Rows are points. Each copy is the shape, with its points in the same order, turned, moved and blurred by noise. Say if it was mirrored as well.

Shape (7 x 2)
[[ -9 -24]
 [ 12   4]
 [ 20  26]
 [-18   4]
 [ 13  25]
 [-14  25]
 [ 15 -60]]
Copy 1 (7 x 2)
[[-16 -17]
 [ 15  -1]
 [ 34  13]
 [-11  10]
 [ 29  13]
 [  6  31]
 [-18 -56]]
Copy 1 is: only turned
Copy 2 (7 x 2)
[[  0 -24]
 [ 15  14]
 [ 11  34]
 [-14  -3]
 [  4  28]
 [-26  23]
 [ 40 -44]]
Copy 2 is: only turned

Shape (9 x 4)
[[ -2 -40   1 -22]
 [-17   3  13   3]
 [-27   6  -9  -3]
 [ 23   8  -2   0]
 [  2  22  -6  60]
 [ 20  16 -11  11]
 [  1 -15  -2 -22]
 [ -7 -19  -9   4]
 [ 25  -7 -13  -7]]
Copy 1 (9 x 4)
[[-20 -33  14  14]
 [ -4  16  18   0]
 [-13  20  -3  12]
 [ 28  -6   7  12]
 [ 34  30 -17 -37]
 [ 35   5  -5   8]
 [ -7 -15  13  24]
 [ -8 -10  -3  -2]
 [ 19 -20  -2  18]]
Copy 1 is: mirrored
Copy 2 (9 x 4)
[[-16   4   2  45]
 [-19  -5  14  -4]
 [-26  16  -3  -8]
 [ 18   0  -3  -2]
 [ -1 -38 -23 -42]
 [ 20  -5 -13 -11]
 [ -7  11   3  25]
 [-16  -9 -11  15]
 [ 21   3 -13  19]]
Copy 2 is: mirrored

Shape (10 x 6)
[[-31  -6  24  -8   8  11]
 [ 21  18  -3   8  17 -10]
 [-18 -14  -7  20  11 -14]
 [  4  18  -6   4 -13  -2]
 [ 19 -44  28 -18 -37 -51]
 [-17 -15  39 -51 -15 -29]
 [ 30 -19 -14   4   7  -1]
 [  9   8   8  23  12  -4]
 [ 17  25  17  12  21   3]
 [-42 -28  50 -21 -27   4]]
Copy 1 (10 x 6)
[[-27 -13  24  -7  19   0]
 [ 24  14  13  10  -8 -14]
 [-14  -9  -3  29   7 -15]
 [  6  11  -4  -9  -3  -4]
 [ 33 -56 -25 -23  34 -37]
 [ -7 -38  18 -47  30 -41]
 [ 26 -24   4  15 -20  -3]
 [ 13   8  10  20  10   1]
 [ 21  21  29   6   8  -2]
 [-33 -41  10 -37  49  -1]]
Copy 1 is: mirrored
Copy 2 (10 x 6)
[[-25  -4  18  -4 -11  12]
 [ 20  -4   1  18  36  -6]
 [-14 -33   0  21  14   3]
 [ 17   6 -14  10   1   1]
 [ 25 -48   0  -7 -29 -60]
 [ -9  -5  12 -36 -20 -47]
 [ 23 -36 -19  -3  21   1]
 [ 15 -12  18  25  14   5]
 [ 25   9  20  14  26  12]
 [-19 -12  26 -23 -56  -6]]
Copy 2 is: only turned

Shape (12 x 8)
[[ -2 -11  -8  49  10  14   3  10]
 [ -7   2  11  13  12  14   1   1]
 [  8   4   7   4   9   0  -8 -13]
 [  7   2   4  -3  11 -30 -10   3]
 [-17   0  10   5 -14   3   3  -3]
 [  5   6   1  -8  11  15  -4  -2]
 [  6  -8  -3  -5  -7  13 -22 -13]
 [  5 -16   5  -7  -4  -9   9   2]
 [  4   8 -60  -8  -6  -6 -11   2]
 [  1  10   5  -8 -20   5   7   8]
 [ -9   1   6   2  12   4 -10   4]
 [ -2  -1  -8  -9 -18  10  11 -14]]
Copy 1 (12 x 8)
[[  0 -18  21  34  29  30  -2  10]
 [-13 -20  13  12   4   7   7   8]
 [  4 -19  -1  13  -4  -5   4  -3]
 [ 15  -5  -6   1  14 -23  -1   6]
 [-14   2  22   6   1   2   2  -9]
 [ -5 -18  -6  -2  -8  10   7   3]
 [  1 -20   0  -2  -8   9 -16 -17]
 [ 13  -4  12 -12  10  -1   9  -7]
 [  7  19 -42   3  16  27 -12 -17]
 [ -1  13  13  -4 -13   9   3   0]
 [-11 -16   4   1   6  -1  -2   7]
 [ -2   4   6  -2  -9  16  10 -23]]
Copy 1 is: mirrored
Copy 2 (12 x 8)
[[-26   4  -2  31   4  15 -25   8]
 [ -6  -4  13   8  16   9  -6 -10]
 [  0   0   6   0   7  -8 -14 -25]
 [  1  -3   2  -9   8 -35 -20  -6]
 [  0  -2  16  17   3  -9  13  -8]
 [  9  -5  -3  -7  12   8  -5 -18]
 [ 13 -13  -5   7 -10  -2  -9 -28]
 [-12 -11   1  -8  -7 -19   4  -6]
 [ 21  10 -54  14   1 -21  -3   1]
 [ 13   7   9  -2  -7  -4  14   0]
 [  5 -12   6   6  16  -5 -10  -9]
 [  2   5  -7   6  -9  -4  20 -18]]
Copy 2 is: mirrored
Copy 3 (12 x 8)
[[ 12  -7  -9  56  -5   5  -1  18]
 [ -5  -5   7  23  16   7  -4   5]
 [  7   1  -2   8   8   0  -3 -12]
 [  6  -5 -12  -6  17 -25   7   6]
 [-21  -9   4  12  -7   3   2  -1]
 [  7  -3  -2   5  10  19  -3   0]
 [ 12  -6  -4   2  -8  10 -16 -14]
 [  7 -19   3   2  -4  -4  16  -3]
 [ 16  -3 -52 -10 -23  18   7   8]
 [-12   3   6  -3 -11   8   8   9]
 [ -3  -9  -3  10  12   5  -7   9]
 [-11  -5  -2   1 -16  17  14 -13]]
Copy 3 is: only turned

Shape (14 x 11)
[[  4  26   5  -6 -18  -5  -6  12  11  -2 -27]
 [  5  -7   6 -11 -17   3 -12   7  12 -41  14]
 [ -2   4 -13 -19   4  -9 -16  12  -1  -7 -29]
 [-18  -2   0  42  -3  -8  12  -8  11  14   0]
 [-15   9  -8   5 -25  -6  -2  13  -8 -13  15]
 [-19   8  -3 -20  18  -5   8  -8  11   3  13]
 [ -7   0   3  -2  29  47 -10  -1   0   8  -9]
 [ -1   9  10 -12 -21  -8   1  18   3  11  14]
 [-15  -3  12   4  13  10 -21   2   6   0   2]
 [-13  -5 -44  -4 -17   5  -9  -9  10   7  12]
 [-15  12   4  -6 -24   7 -11  -6   1  12   6]
 [ 56  -3 -14  43  -3  -9 -14   6   3  11   4]
 [ -4  -3   0 -15 -16  -6   2  -4  -2  -8 -34]
 [  2  12  10   5  15  -8  -4  -7  -3  -3  15]]
Copy 1 (14 x 11)
[[-10   9 -30   6  -7  11   0 -11 -11  -8 -19]
 [  7   1  -1  -5  -4  36   0 -20 -20  -2  35]
 [  8 -12 -19   3  19  11  -5 -10 -17 -20  -9]
 [-30   1  11  32   8   3  18 -11  35   2   4]
 [-20  -9 -12  19 -10  12  -4   6  -8  -6  24]
 [-14   1   2 -17  22  -7   4   4   2   2  15]
 [  1  -4   4 -26  19  23 -29   0  32  -1 -13]
 [-10  -5  -6   7 -15   4   7  10 -10  10   5]
 [-17  -2   7   0  20  25 -12  -6   4   8   0]
 [  5 -13 -23  21  20  -5  -8  -3  18  20  31]
 [-17   0 -13   7  -8  -4 -12  -7   2  22   3]
 [ 24  27   7  60  10  29   8  16  12   1  -6]
 [  3 -11 -15   9   2  -2  -1 -33  -6 -13 -10]
 [-11  16  15   6  13   5  -4   1  -5  -4   8]]
Copy 1 is: mirrored
Copy 2 (14 x 11)
[[ 23  25  -8   6  -4   1   4  -3   4  -3 -28]
 [ 15   8   3 -18  20  17 -18 -12 -14 -21   8]
 [ 17   3 -12  -9   9 -13  -3 -11 -11   3 -39]
 [ -9 -13  10  26 -24 -24  -4  -8  14 -15   3]
 [ -7  21  -2  -6  -7  -5 -14   7 -13 -12   3]
 [  3  -4   0 -30   2 -23   4 -13  17   8   3]
 [ 16 -20   6   8  24 -16 -21  -3  18  39  -5]
 [ 20  14   3 -18 -24  -2  -3   6  -6   0   3]
 [ 13  -3  18  -2   5 -17 -24 -19   9  11  -5]
 [ -8  -7 -43  -7  -8 -16 -21  -7  -1  -4   6]
 [  0  15  -6  -6 -20   4 -17  -5  11  11  -2]
 [ 30 -17  -9  46 -15  -7  10 -22 -39  -2  19]
 [  4  -3  -7  -6  -2  12   1  -4   0  -6 -38]
 [  3   2  14  -7   1 -13   8 -22  -4  10   9]]
Copy 2 is: only turned
